Each row is a point. Each copy is the shape, with its points in the same order, stretched, turned, moved and blurred by noise. Say if it was mirrored as well.
In the rows, 128 means zero.

Shape (7 x 2)
[[142 152]
 [ 78 156]
 [143 158]
 [129 126]
 [162 146]
 [121 175]
 [ 89  71]]
Copy 1 (7 x 2)
[[155  99]
 [150 178]
 [159 105]
 [123 105]
 [159  73]
 [175 133]
 [ 61 143]]
Copy 1 is: only turned
Copy 2 (7 x 2)
[[128 147]
 [ 59 117]
 [124 151]
 [130 123]
 [161 155]
 [ 84 154]
 [123  54]]
Copy 2 is: only turned
Copy 3 (7 x 2)
[[117 135]
 [ 65  90]
 [112 139]
 [131 119]
 [138 147]
 [ 77 126]
 [154  73]]
Copy 3 is: only turned

Shape (6 x 3)
[[185 187 178]
 [173 116 122]
 [100 125 113]
 [148 118  89]
 [ 89 117 148]
 [115 106 117]]
Copy 1 (6 x 3)
[[173  98 188]
 [111 101 153]
 [123 155 105]
 [ 94 132 136]
 [143 139  93]
 [114 131 107]]
Copy 1 is: mirrored
Copy 2 (6 x 3)
[[ 21 126  79]
 [125 132  85]
 [141 103 169]
 [156  96 106]
 [117 136 192]
 [147 122 153]]
Copy 2 is: only turned
Copy 3 (6 x 3)
[[ 30  95 108]
 [107 105 173]
 [167 121 128]
 [155  98 165]
 [148 151 120]
 [155 128 149]]
Copy 3 is: mirrored

Shape (11 x 6)
[[117 162 161  91 113 118]
 [147 105 108 152 208 124]
 [113 147 126  88 109 135]
 [141 102  97 175 161  98]
 [126 101 157  61  88 162]
 [118 130 175  90 123 143]
 [112 131  98 164 164 112]
 [ 93  98 125 161 169 105]
 [128 153 174 112  91 111]
 [138 130 153 119 108 156]
 [138 119 149  73 107 106]]
Copy 1 (11 x 6)
[[ 99 130 135  98 157 180]
 [128 120  67 167  68  92]
 [ 97 115 141  86 165 146]
 [169 132  90 152  62  85]
 [ 65  52 155  69 189 179]
 [ 75  94 133  87 144 181]
 [138 159  93 126  73  85]
 [133 135  81  97  45 104]
 [117 126 155 107 142 182]
 [ 90  99 151 115 131 150]
 [113  85 127 102 181 182]]
Copy 1 is: mirrored
Copy 2 (11 x 6)
[[129 112 119 106  96  86]
 [163 129  97 144 190 143]
 [128  96 144 103  98 119]
 [143 125 104 171 154 167]
 [112 130 165  63  88 121]
 [123 132 131  98 117  99]
 [143  99 118 168 151 138]
 [114 111 116 158 169 132]
 [122 136 119 120  84 104]
 [139 145 136 114 110 109]
 [128 119 115  82  92 122]]
Copy 2 is: mirrored
Copy 3 (11 x 6)
[[ 90 151 154 126 140  84]
 [213 135 137 165 186 158]
 [ 92 113 151 103 148  87]
 [174 117  93 184 175 154]
 [ 75  98 145  57  82  62]
 [104 148 151  97 110  96]
 [167 130 115 159 195 165]
 [164 144  88 136 165 164]
 [ 78 150 129 144 114  92]
 [106 118 145 114 120 125]
 [ 92 122 131 123 111  46]]
Copy 3 is: mirrored
Copy 4 (11 x 6)
[[136  80 116 100 176  99]
 [119 209 112 189 132 172]
 [160  90 103 101 130 118]
 [ 97 184 164 150 109 158]
 [223  80 109 118 136  92]
 [174  92 115 119 180 112]
 [ 99 156 135 129 121 181]
 [105 140 162 158 136 194]
 [137  80 151  82 183  82]
 [182 120 120  90 161 115]
 [148  92 134 142 138  71]]
Copy 4 is: only turned
